Each row of a before or after table is a point. One or more steps were done to the points. Then noise was added and the rows were shuffled. The steps act on columns, c1 being the first. Write out the steps. A step turns or swaps two columns, mirrors them in a line or flattens them onto one, adds a multiple of one to another, or multiplies or shifts one. Angles are multiples of 10 degrees, from the lower column toward the higher: turns from -170 to 170, lines from 10 to 170 but not 90. Use the fewest steps. Two steps may share a column if one is a turn and the other turns, adds or multiplies; they go together, in the order done. Otherwise the lowest column goes first.
In the rows, zero is written as 128.

Before:
[[ 89 155]
 [108 161]
 [112 147]
 [105 114]
 [152 107]
 [ 77 141]
 [108  94]
 [124 126]]
After:
[[ 80 111]
 [ 48 161]
 [114 121]
 [ 90 169]
 [179 102]
 [ 88  82]
 [ 96 152]
 [ 32 140]]
Steps: multiply c1 by 2; multiply c2 by 1.3

Before:
[[168 188  60 139 186 179]
 [208 116 126 115 177 159]
 [137 155 135 172 153 134]
 [176 152 110  89  82 117]
 [141  38 137  97 193 147]
 [109 159 163 162  69 121]
 [146 148 130 121 138  92]
 [114 117  97 137 171 122]
 [202 178  57 162 102 140]]
After (9 x 6):
[[126 186  76  80  57 178]
 [124 161 125 178 186 122]
 [133 157  98 160 104 134]
 [135  37 155 115  66 145]
 [ 97 176  55  97 113 141]
 [125 148 135 124 110  94]
 [139 114  99 108 101 121]
 [103 155 149  89 142 116]
 [109 119 134 119  46 160]]
Steps: turn c1 and c5 by -150 degrees; multiply c1 by 0.4; turn c3 and c4 by 50 degrees

Before:
[[101 162 140 168 152 123 153 106  93 110 127 112]
 [103 107 151 142  82 126 160 108 139 131 130 102]
 [ 96 117 126 160 152 126 139 141  55 104 115 189]
 [ 98 221 151  97  89 145 108  79 132 126 151  99]
 [249 203 148 135 103 125 129 139 112 105 139  90]
 [106 125  38 134 133 178 144 123 148 111 126 118]
 [ 97 109 149 157 116 125 143 138 130 173 143  91]
 [162 120 129 113 162 126 159 113 153 110 133 138]
 [ 97 133 138  96 148 154 152 126 145  99 123  90]
 [128 118 128 155 121 181 150 131 142 107 154 162]]
After (10 x 12):
[[101 116 125 155 157 124 111 152  64 106 130 145]
 [ 98 219 156 104  84 143 161  80 145 123 132 110]
 [109 126  40 132 134 174 119 129 140 111 143 126]
 [ 97 132 140 100 141 151 113 131 166  98 151 109]
 [100 159 143 165 159 120 123 116 132 109 161 104]
 [245 202 151 140 105 127 121 127 151 104 114  97]
 [126 121 121 152 126 183  94 106 107 109 126 156]
 [103 106 152 151  84 127 111 113 153 137 156 114]
 [163 118 130 103 161 125 106 113 122 111 156 140]
 [103 107 147 159 118 128 102 120 162 174 125 100]]
Steps: turn c4 and c5 by 10 degrees; turn c8 and c11 by 50 degrees; turn c7 and c11 by 140 degrees; multiply c9 by 0.4; turn c9 and c12 by 50 degrees
